Rows are points. Each copy is the shape, with its points in the same order, stretched, turned, moved and blurred by noise. Is it also mirrored, or only turned?

Shape:
[[-56, 6, -19],
[-33, 1, -4],
[-30, 15, 37],
[26, -46, 11],
[48, -7, 15],
[22, -6, 11],
[25, -21, 16]]
Copy 1:
[[24, 46, -16],
[11, 20, 5],
[6, 14, 51],
[12, -56, 7],
[-34, -56, 17],
[-18, -35, 19],
[-5, -42, 17]]
Copy 1 is: mirrored
Copy 2:
[[-46, -6, -10],
[-23, -11, 1],
[-23, -17, 37],
[44, -41, -4],
[54, -8, 18],
[28, -10, 13],
[37, -27, 11]]
Copy 2 is: only turned
Copy 3:
[[24, -13, 58],
[11, -20, 42],
[-39, -4, 38],
[-16, -44, -44],
[-22, -6, -55],
[-16, -11, -23],
[-26, -26, -31]]
Copy 3 is: mirrored
Copy 4:
[[-26, 40, 39],
[-15, 12, 30],
[-43, -30, 28],
[40, -43, 6],
[20, -50, -39],
[7, -32, -12],
[23, -41, -9]]
Copy 4 is: mirrored

Shape:
[[-46, -12, 20, -6],
[-41, 14, 14, 30],
[3, -13, -23, 20],
[-35, 22, 38, 12],
[-23, -16, -42, -27],
[37, -37, -38, -10],
[13, -58, 8, 35]]
Copy 1:
[[-18, 1, 53, 24],
[-9, 1, 16, 55],
[-7, -18, -11, 1],
[8, 22, 36, 51],
[-57, -4, 16, -30],
[-5, -21, -7, -52],
[29, -52, 15, 6]]
Copy 1 is: only turned
Copy 2:
[[-23, 36, -7, -12],
[-41, 13, -18, 33],
[6, -22, -35, 11],
[-30, 28, 11, 31],
[-22, -21, -27, -38],
[53, -42, -32, -18],
[58, 23, -51, 19]]
Copy 2 is: mirrored
Copy 3:
[[-31, -11, -22, 20],
[-28, 34, -19, 25],
[11, 14, 21, -18],
[-14, 12, -39, 36],
[-16, -11, 2, -51],
[45, -16, 36, -42],
[33, -9, 51, 35]]
Copy 3 is: mirrored

Shape:
[[7, -30, -22, 22, -11, -7],
[-6, 4, -2, 3, 2, -17],
[-3, 5, 24, 0, 18, 17],
[12, 10, -47, -36, 0, 2],
[-12, 7, 29, 1, 6, 29],
[-15, -25, -18, -1, -8, -8],
[-11, 11, -24, 9, 12, 2],
[-20, 17, 13, 0, -4, 14],
[-7, -8, -12, -26, 16, 7],
[-1, -32, -37, 13, 2, -3],
[-14, 8, 12, -1, -2, -3]]
Copy 1:
[[30, -24, 0, 6, -22, -6],
[-6, -1, -3, -7, -11, -16],
[-14, 10, 16, 3, 16, 13],
[16, 11, -17, -60, -14, -4],
[-16, 11, 29, 6, 9, 20],
[13, -22, 13, -16, -18, -14],
[13, 21, 5, -15, -12, -17],
[-17, 16, 22, -5, -11, 4],
[2, 0, 10, -35, 10, -5],
[36, -18, 4, -10, -14, -14],
[-16, 3, 11, -6, -10, -5]]
Copy 1 is: mirrored
Copy 2:
[[-1, -30, -12, 31, -11, 11],
[2, 12, -3, 19, 1, -9],
[9, 16, 26, -9, -14, 2],
[-22, -3, -54, -21, 12, -5],
[8, 15, 35, -12, -6, 15],
[-14, -21, -4, 19, 9, -2],
[-23, 11, -15, 12, -13, 3],
[-3, 22, 19, 0, 7, 12],
[-18, -4, -8, -16, 1, -13],
[-22, -33, -21, 24, -14, 3],
[4, 17, 14, 8, 7, -1]]
Copy 2 is: mirrored
Copy 3:
[[-12, -30, -23, 2, -1, -8],
[-5, 5, -2, -15, 14, -5],
[23, -7, 16, -28, 25, 20],
[27, 17, -53, -31, -15, 4],
[18, -4, 23, -27, 17, 38],
[-26, -11, -24, -15, 10, 5],
[17, 14, -20, 6, 15, 9],
[4, 16, 16, -17, 11, 29],
[9, -3, -27, -31, 19, 15],
[-8, -25, -44, 6, 9, -4],
[-8, 9, 10, -21, 12, 10]]
Copy 3 is: only turned

Shape:
[[7, -16, 34, -5, -9, -10, -15, 2, 3],
[-6, 27, -43, 7, -2, 6, 27, -13, 8],
[-5, -17, 7, -8, 18, -11, -9, -16, -21],
[-11, -23, 25, 0, -14, 10, -5, -16, -3],
[-11, -4, 5, 1, -11, -13, -11, 13, -9],
[-10, -11, 16, -12, 4, 4, -19, 20, 1],
[13, -12, -3, 11, 2, -1, -16, -1, 5],
[-6, 20, -12, 2, 19, 0, 19, -30, 17],
[-7, 6, 8, -1, -10, -19, -12, -16, 3],
[21, 28, -9, -10, -8, -2, 15, 33, 1],
[6, 11, 15, -3, -8, 10, -23, -2, -16],
[-6, 29, -17, 32, 17, -2, 30, -8, -1],
[-8, 43, -29, 16, 9, 4, 12, -1, 21],
[12, -5, 4, 1, -10, -3, -11, 10, -1]]
Copy 1:
[[-12, -4, 36, -19, -19, -2, -32, -5, -9],
[-2, 10, -3, 20, 14, 9, 46, -8, 21],
[-13, 0, -11, -20, 11, -8, -17, -4, -20],
[-24, 7, 21, -9, -8, 23, -24, -2, -24],
[-3, -2, 9, 6, -21, -7, -21, 2, -7],
[-4, -8, 19, -1, -10, -6, -41, 22, -8],
[10, -10, 17, -2, -2, 8, -20, -14, 6],
[-20, 4, 1, -18, 18, 8, 30, -5, 27],
[-21, 8, 9, -8, -16, -3, -6, -15, 9],
[8, 11, 31, 12, -2, -29, 7, 7, 16],
[-7, 22, 16, -5, -2, -9, -35, -6, -5],
[13, 27, -16, -10, -7, 6, 45, 5, 16],
[6, 15, -1, 10, 1, 8, 37, 7, 47],
[5, 2, 26, 4, -8, -5, -19, -6, -5]]
Copy 1 is: mirrored
Copy 2:
[[10, 12, 29, -1, -11, -18, 4, -15, 7],
[-17, -3, -40, 2, 44, 17, 4, 20, -18],
[-1, -20, 8, -11, -7, -20, -4, -14, -19],
[10, 1, 2, 6, -24, 0, 2, -27, 1],
[0, 3, 7, 14, -8, -13, -15, 8, 4],
[0, 1, 15, -14, -12, -3, -14, -4, 14],
[18, -7, 11, 0, 20, -4, -1, -3, 3],
[-16, -3, -14, -8, 41, 6, 9, -15, -25],
[-2, 13, 1, 0, 9, -19, -7, -19, -10],
[-11, 22, 2, -6, 15, -2, 10, 44, 8],
[18, 10, 19, -9, -2, 0, -8, 1, -19],
[-31, -20, -8, 19, 49, 19, 6, 9, -25],
[-20, 4, -10, 1, 60, 22, -4, 11, -19],
[14, 6, 12, 4, 1, -7, -1, 6, 3]]
Copy 2 is: only turned

Shape:
[[3, 17, -14, -15, 9, -26, 36, -33, -8, 1, 6],
[13, -11, -3, 12, 24, 1, -11, 27, -20, 23, -21],
[23, -10, 27, 2, 0, -13, -12, 34, 6, 12, -31],
[1, 20, 9, 6, -11, 17, -13, 26, -8, 13, -8],
[-45, -1, -19, -5, 18, -22, 45, -18, 3, -16, 6],
[9, -8, 21, 21, -3, 9, 0, -1, -9, 26, -23],
[14, -11, 1, -10, 3, 11, -3, 9, 16, 17, -21],
[-19, 1, -26, -25, 5, -10, 12, -26, -10, -24, -14],
[-8, 1, 10, 6, -6, -11, -12, 13, 0, 34, -43],
[8, -19, 14, 14, -10, 0, -20, 11, 12, 16, -4],
[2, 12, 29, -4, 19, -4, -27, 16, 10, 28, -15],
[-21, 4, -20, -18, -10, -37, 14, -34, -24, -9, -1],
[-8, 19, -20, 21, 17, -19, 15, -23, 11, -29, -20],
[5, -7, -1, 17, 13, -10, -30, 10, 6, 20, -6],
[9, 0, 11, 11, -2, -17, -5, 29, -2, 4, -11],
[-21, -4, 10, -16, 13, -15, 17, -37, -26, -25, -5]]
Copy 1:
[[-5, 32, -15, 1, 16, 2, 22, -35, -24, 43, -25],
[0, -18, 10, 25, 6, -9, 12, 52, -8, 31, -6],
[8, 16, 15, 17, -14, -13, -9, 60, 1, 9, -13],
[-11, 5, 2, 4, -24, -19, 17, 28, 16, 9, 23],
[-34, 6, -22, -20, 55, -3, 7, -29, -11, 18, -26],
[-12, 3, 22, 35, -18, 3, 8, 19, 12, 15, -7],
[10, -3, 8, -4, -11, 9, 10, 31, 12, 18, -15],
[-5, -2, -15, -19, 25, -5, 28, -17, -31, 6, -26],
[-23, -6, 13, 13, -20, -22, 6, 40, 11, 10, -24],
[7, -4, 0, 20, -17, 1, -15, 25, 19, 3, -8],
[2, -6, 32, -4, -23, -27, -19, 24, 4, 22, 2],
[-21, 12, -30, 1, 10, -14, 18, -35, -38, 11, -34],
[7, 18, -3, 11, 41, -26, 31, -19, 5, 12, -26],
[13, -17, 1, 20, -6, -21, -10, 24, 12, 21, -14],
[1, 19, -7, 18, -4, -21, -3, 40, 8, 9, -8],
[-20, 8, 11, -1, 23, 0, 11, -31, -49, 2, -17]]
Copy 1 is: mirrored
Copy 2:
[[-2, 19, -11, 10, 12, -24, 34, -9, -32, 22, -17],
[9, -30, 11, 1, 9, 10, -29, 22, -20, 30, 18],
[8, -29, 29, -18, 9, -4, -39, 9, 7, 27, 6],
[-1, -1, 10, -4, -21, 13, -30, 25, 0, 5, -1],
[-35, -9, -20, 11, 31, -3, 36, -6, -19, -6, -32],
[18, -34, 9, 14, -9, 16, -14, -4, -3, 20, -3],
[9, -10, -9, -15, 7, 4, -14, 0, 15, 42, 8],
[-4, -2, -38, -12, 13, 1, 14, -9, -29, -4, -14],
[-1, -32, 10, -9, -16, 0, -36, 3, -6, 32, -9],
[0, -27, 3, -5, -3, -4, -18, -1, 18, 13, 27],
[-6, 1, 19, 8, -3, 8, -54, -7, -1, 28, 12],
[-19, -4, -25, -2, -11, -27, 26, -14, -49, -4, -9],
[6, -12, -32, 22, 25, -18, -1, 2, -12, -8, -29],
[-4, -25, -4, 12, 0, -5, -34, 1, -3, 24, 28],
[-2, -19, 19, -3, 3, -12, -20, 20, -3, 12, 7],
[-1, -5, -17, 2, 11, 3, 12, -30, -44, -16, -10]]
Copy 2 is: only turned

Shape:
[[-8, -1, 5, 11, 0, 27, 2, 3, 1, 1, -6, 9],
[7, -11, 7, -5, 14, -10, -1, -2, 22, 1, -1, 5],
[1, 18, 7, -11, -12, -7, -14, 14, 0, -6, -3, 3],
[3, -8, -20, -3, -11, -3, -6, 7, -7, 3, -8, 4],
[6, -12, 0, -1, -17, 17, 1, -1, -1, 10, -5, 5],
[4, -3, 4, -4, -16, -10, 5, 10, -8, 0, 6, -12],
[2, 13, -7, 4, -11, -3, -2, 4, -3, 7, -2, 8],
[1, -9, 4, -2, -8, -5, -11, -1, -4, 1, -6, 7],
[6, -8, 8, -7, -15, 1, -10, 6, -8, 2, 7, 4],
[3, -14, 3, -3, -16, -2, -10, 14, -7, 6, 3, -60],
[-39, 19, -16, -1, -14, -10, 1, 1, -5, -5, -3, 5],
[-3, -8, 8, 1, -11, -4, -8, -2, -6, 7, -5, -20],
[6, -4, 8, 8, -1, -11, -8, 21, 15, 7, 2, 4],
[-7, -13, 4, -5, 12, -10, -9, 6, 9, -33, 23, 11],
[5, -5, 7, 1, 14, 32, 4, 6, -10, -4, 8, 4],
[5, -14, 5, -3, 14, 19, -7, 16, -4, 10, 22, 0],
[5, -12, -8, -7, -7, -8, -10, 0, 18, -1, 10, -6],
[-1, 16, -7, 14, -7, 8, -10, 1, -7, 2, 3, 0]]
Copy 1:
[[1, 1, -6, 4, -11, 21, 11, 15, 1, -1, 1, 10],
[9, -4, 21, 11, 11, 11, 1, -12, 14, 0, 13, 8],
[-6, 19, 12, -13, 7, 2, -1, 0, 9, -5, -14, 1],
[-7, 8, -5, -1, -17, -9, -12, -12, 6, -4, -3, 10],
[13, 3, -2, -1, -23, 11, 0, -2, 0, -8, -5, 13],
[8, -3, 17, -4, -10, -14, -1, -6, 0, -5, -16, -2],
[-3, 19, 0, -1, -5, 1, 1, -7, -3, 6, -9, 3],
[-9, 1, 13, 1, -11, 7, -3, -12, 4, -13, -3, 9],
[0, 6, 20, -11, -16, -1, 2, -5, 0, -18, -1, 5],
[22, -26, 25, -1, -24, -8, -40, 11, 6, -1, -29, -12],
[-29, 7, -11, -9, -10, -3, 16, -8, 15, 24, -17, -16],
[3, -10, 17, 4, -16, 8, -13, -6, 0, -4, -20, -3],
[4, 10, 29, 4, 0, 2, 0, 5, 3, 8, 3, 16],
[-8, -3, 27, 6, 1, -12, 18, 3, 23, -14, 28, -10],
[12, -9, -1, -1, -1, 13, 6, 19, -7, -12, 19, 4],
[13, -10, 19, -14, -10, 5, -5, 14, -9, -2, 28, 11],
[11, 6, 20, 4, -17, -1, -7, -11, 20, 0, 7, -3],
[-5, 16, -2, 7, -12, 8, -5, 5, -8, 6, -5, -7]]
Copy 1 is: only turned
Copy 2:
[[3, -4, 1, 10, 16, 20, 2, 14, -4, 2, -5, -4],
[-15, -7, 9, -7, 13, -18, 2, -5, 24, 5, 7, 9],
[-7, -1, -11, -10, 3, -10, -34, -1, -5, -4, -10, 5],
[-1, -9, -19, -16, -2, -1, 12, 5, -2, 7, -16, 11],
[8, -9, -7, -6, 2, 23, 4, 5, 12, 4, -12, 8],
[5, -14, 3, -23, -16, -6, -13, -1, -1, 0, -6, 8],
[-3, 3, -6, -6, -8, 3, -9, -2, -7, 7, -11, 1],
[-4, -16, -11, -6, 7, -1, -4, -11, 6, -1, -7, 7],
[0, -14, -8, -16, 3, 9, -14, -8, 0, -2, -3, 16],
[17, -36, -7, -36, -29, -12, -21, 28, 11, 15, 15, -10],
[-27, 4, -8, -13, -6, -2, -1, 2, -23, -14, -23, -27],
[5, -23, -4, -14, -8, -3, -12, -1, 9, 6, 1, -11],
[-16, -18, 7, 0, -5, -7, -16, 5, 5, 13, 3, 19],
[-24, -7, 1, -16, 20, -20, 4, -4, -12, -26, 20, 23],
[16, 1, 8, -6, 26, 16, 2, 12, -7, 5, 9, 11],
[-2, -12, 12, -22, 19, 16, -4, 11, -3, 19, 19, 23],
[-16, -9, -9, -22, -8, -7, 2, 5, 17, 1, 10, 11],
[2, 4, -13, 1, -6, 9, -9, 5, -19, 9, 4, -5]]
Copy 2 is: only turned
Copy 3:
[[-9, -1, 1, 3, 14, 17, 6, 16, 3, -3, -7, 9],
[4, -5, -10, -5, 11, 0, -17, -10, 21, 4, 14, 0],
[9, 12, 0, 5, 19, -14, -10, 10, -9, -4, -4, -11],
[9, -4, -9, -2, -9, 8, 7, 0, -2, -3, -3, -11],
[1, 1, 14, -1, 0, 14, 5, 0, 10, -5, -4, 1],
[5, 2, 8, -1, 0, -10, 4, 7, -7, 2, 14, -14],
[7, 11, -7, 1, -2, -1, -3, 4, -5, -3, 1, 5],
[8, -4, 2, 4, 1, 5, -12, 4, 0, 4, 2, -9],
[11, -4, 15, 4, 6, -1, -4, 2, -5, -2, 1, -4],
[11, 8, 15, 3, 18, -2, 32, 6, -10, 18, 24, -36],
[-15, 5, -17, 6, -3, -13, 6, 15, -19, 14, -15, -2],
[6, 5, 9, 2, 7, 5, 5, 6, -4, 18, 11, -15],
[21, -1, -9, 0, 9, -6, -4, 8, 20, -1, 9, 1],
[-7, -27, -7, 14, 19, -17, -14, 2, -9, -4, 16, -4],
[-5, -9, 9, -5, 24, 17, 5, 7, -11, -9, 5, 10],
[14, -18, 10, -7, 23, 7, 13, -5, -4, 0, 4, 12],
[6, -4, -2, 8, 5, -7, 0, -15, 11, 0, 9, -8],
[3, 9, -8, 12, 6, 6, 7, 7, -15, 1, 6, 8]]
Copy 3 is: mirrored
Copy 4:
[[-1, -7, 1, 3, -4, 15, 22, 22, 14, 12, 6, -2],
[3, -6, 6, -19, 3, -17, -8, -2, 21, 2, 1, 2],
[-7, -2, -3, -11, -17, -10, -11, 16, -20, -13, -6, -3],
[-7, 2, -19, 10, -11, -2, -10, -1, 1, 8, -14, 3],
[3, -1, -8, 6, -16, 7, 5, 11, 3, 20, 5, 8],
[0, -3, -13, -7, -10, -14, -3, -10, -25, 4, 0, -10],
[-7, 4, -2, 6, -5, -11, 1, 12, -8, 0, -6, 12],
[-9, -12, -6, -7, -11, -4, -9, 1, 1, 6, 2, 3],
[-4, -3, -7, -3, -16, -8, -10, 7, -17, 11, 10, -4],
[15, 7, -34, -26, -2, 9, -5, -16, -36, 29, -9, -23],
[-30, 21, -21, 2, -8, 0, 9, -2, 6, -23, -3, -2],
[1, 0, -16, -16, -4, 4, -3, -12, -12, 13, 0, -2],
[-6, -7, -7, -17, 0, -26, -1, 17, -5, 9, 1, 2],
[-12, -8, -4, -14, 11, -21, -21, 7, 13, -14, 24, -30],
[2, -8, 15, 9, 2, 13, 4, 25, 7, 15, 7, -13],
[-7, 7, 15, 4, 0, -3, -15, 25, -1, 30, 11, -13],
[10, 11, -16, -15, -3, -15, -21, -1, 5, 6, 6, -3],
[0, 7, -13, 8, 7, 5, 3, 20, -9, -3, -1, 7]]
Copy 4 is: mirrored

Shape:
[[-6, 3, -14, 4, 0, -12, -2, 16, -9, -2, -6, -7],
[2, -22, 12, -5, 15, 4, 5, -21, -19, 9, -14, 15],
[-13, 4, 40, 20, 26, -22, -7, 10, 5, 1, 4, 13],
[-18, -2, -6, -7, -16, 18, -7, 5, 16, -5, -6, 33],
[-8, -17, 26, -8, -9, -4, 16, -25, -2, 37, -16, -14],
[-13, 11, -25, 21, 2, -8, -22, -30, 2, 15, 17, -5],
[8, -34, 0, 3, -33, -4, -2, 31, -25, 13, 0, -11],
[14, 5, -6, -4, -24, 5, 3, -8, 8, 3, -10, 1],
[-5, 1, -9, -2, 2, -33, 17, -12, 24, -5, 12, -20],
[-15, 6, -24, -7, -2, 2, -3, -28, 11, 13, -16, 17],
[-1, 12, -21, 11, -5, -2, 3, -5, 10, -17, -1, 10],
[-14, 4, 28, 2, -20, -9, -18, -16, -15, -16, -1, 0],
[-9, -13, -11, 13, 8, 2, -1, 2, -11, -9, -45, 3],
[-18, -10, -13, 38, -27, 9, 8, -6, -2, -28, -4, 26],
[3, -4, -16, -6, -14, -2, -6, -27, 22, 8, 6, -17],
[-5, -13, 9, 4, -5, -5, 17, -8, -17, -13, 4, 9],
[-18, -19, 16, 16, -23, 8, -37, -30, 6, 13, 3, 5],
[1, 2, 23, 7, -36, -30, -29, -12, -19, -34, -26, 31]]
Copy 1:
[[-3, 14, 3, -11, 0, -13, 1, -8, -15, 14, -7, 5],
[-7, -16, 4, -13, 8, -7, -6, 6, -2, -20, -31, -26],
[13, 11, 21, -33, -29, 18, 10, 12, 21, -27, 3, -4],
[-9, -7, -8, -5, 11, 2, 20, -17, 23, -13, -27, 26],
[-6, -30, -8, -7, -17, 6, -5, 5, 10, 19, -17, -50],
[36, -11, -27, -21, 16, -8, -5, 22, -15, 9, 3, 14],
[-3, -20, 22, 6, -11, -37, 3, -51, -26, 16, -1, -17],
[-4, 0, -26, 12, 0, -6, 7, -16, 4, 1, -10, -11],
[23, 19, -12, -10, 3, -1, -7, 2, 26, 32, -2, -15],
[4, -9, -35, -19, 18, 5, 5, 8, 4, 7, -35, 5],
[8, 15, -16, 0, 11, -14, 10, 1, 6, -4, -12, 18],
[-19, -10, -17, -20, -13, -24, 7, 3, 20, -9, 21, 3],
[-23, 5, -2, -12, -16, -21, -9, 8, -12, -12, -44, 13],
[5, -8, -10, 1, -5, -46, 31, 5, 18, -16, -27, 41],
[17, -12, -33, 3, 10, 0, -18, -5, 11, 18, -1, -9],
[-4, -5, 9, -1, 9, -26, 14, 1, 11, -4, -8, -15],
[13, -50, -23, -18, -20, -13, -8, 4, 16, -17, 3, 14],
[-32, 7, -44, -42, -29, -48, 22, -22, 22, -43, 0, 19]]
Copy 1 is: mirrored
Copy 2:
[[-3, -20, -5, 12, 10, -10, -2, 9, -14, -4, 1, -18],
[17, 14, -10, 0, 5, -21, 13, -4, -11, -6, -9, 31],
[4, 35, 14, 24, -20, 11, -16, 26, -17, -5, 18, -1],
[10, -25, -3, 23, 13, 10, 7, -14, 21, 7, -7, 26],
[-3, 31, -27, -9, 22, -14, 25, 20, 6, 25, -15, 8],
[5, 17, -35, 4, -2, 7, -18, -21, -21, 5, -14, -31],
[-24, -8, -35, 0, -4, -32, 19, 40, 15, -9, -30, 5],
[-3, -12, -13, -10, 15, 7, 25, -7, 13, 4, -21, -2],
[-16, 15, -9, -2, -8, 5, 9, -10, -21, 28, 25, -40],
[18, -7, -10, 11, 26, 4, 10, -34, 2, 16, -12, -4],
[10, -20, -6, 8, -1, 13, 8, -21, -12, -1, 2, -14],
[-24, 14, -23, 8, 2, 14, 3, 0, -36, -8, -7, 11],
[29, -25, -20, 30, 32, -6, 23, 9, -10, -20, 8, -6],
[24, -16, -43, 28, -19, 28, 22, -2, -7, -4, -11, 10],
[-9, 6, -33, -13, 15, 5, 10, -20, 2, 11, -1, -24],
[0, 5, -17, -2, -17, -6, 11, 2, -23, 5, -6, 21],
[-7, 30, -60, 17, 5, 11, 1, 3, 5, -8, -19, 8],
[-22, 9, -16, 35, -6, 18, 37, -8, -36, -29, -17, 12]]
Copy 2 is: mirrored
Copy 3:
[[-6, -2, -3, -15, -2, -18, -10, 20, 5, -19, 9, 5],
[-23, -7, -3, 24, 18, -9, -4, 7, 26, 1, 6, 10],
[-37, 17, 32, -19, 15, 0, 4, -1, 16, -33, 25, 40],
[8, 3, -4, 19, 36, -1, -47, 18, -6, 0, 16, 30],
[1, 6, -15, 18, -3, -21, 5, 5, 45, 24, 25, 23],
[-10, 26, -31, -15, 1, 7, 7, 1, 7, -15, 12, -15],
[11, 6, 3, 13, -27, -50, -16, 14, 2, -30, 22, 0],
[18, 2, -9, 11, 13, -13, -9, 11, -3, 23, 9, 3],
[-3, 2, -17, -35, -7, -10, -5, -16, 5, 5, 12, 2],
[-1, 3, -30, 6, 32, 4, -27, 16, 19, 21, 10, 8],
[-3, 1, -11, -10, 23, -3, -15, 8, -17, 0, 0, -1],
[-15, 38, 9, 2, -31, -1, -9, 9, 10, 0, 5, 24],
[-9, -3, -8, 6, 18, -22, -12, 23, 20, -11, -18, 26],
[-18, 24, -16, 9, 20, -23, -34, 5, -36, -19, 1, 22],
[18, 12, -26, 2, -5, -5, -3, -8, 14, 14, 6, -13],
[-20, 1, -6, 5, -3, -13, -11, 1, -4, -8, 12, 10],
[1, 52, -9, 25, -10, 0, -6, -8, 22, -12, 13, 18],
[-25, 49, 32, 8, -12, -21, -38, 18, 14, 14, -11, 30]]
Copy 3 is: only turned
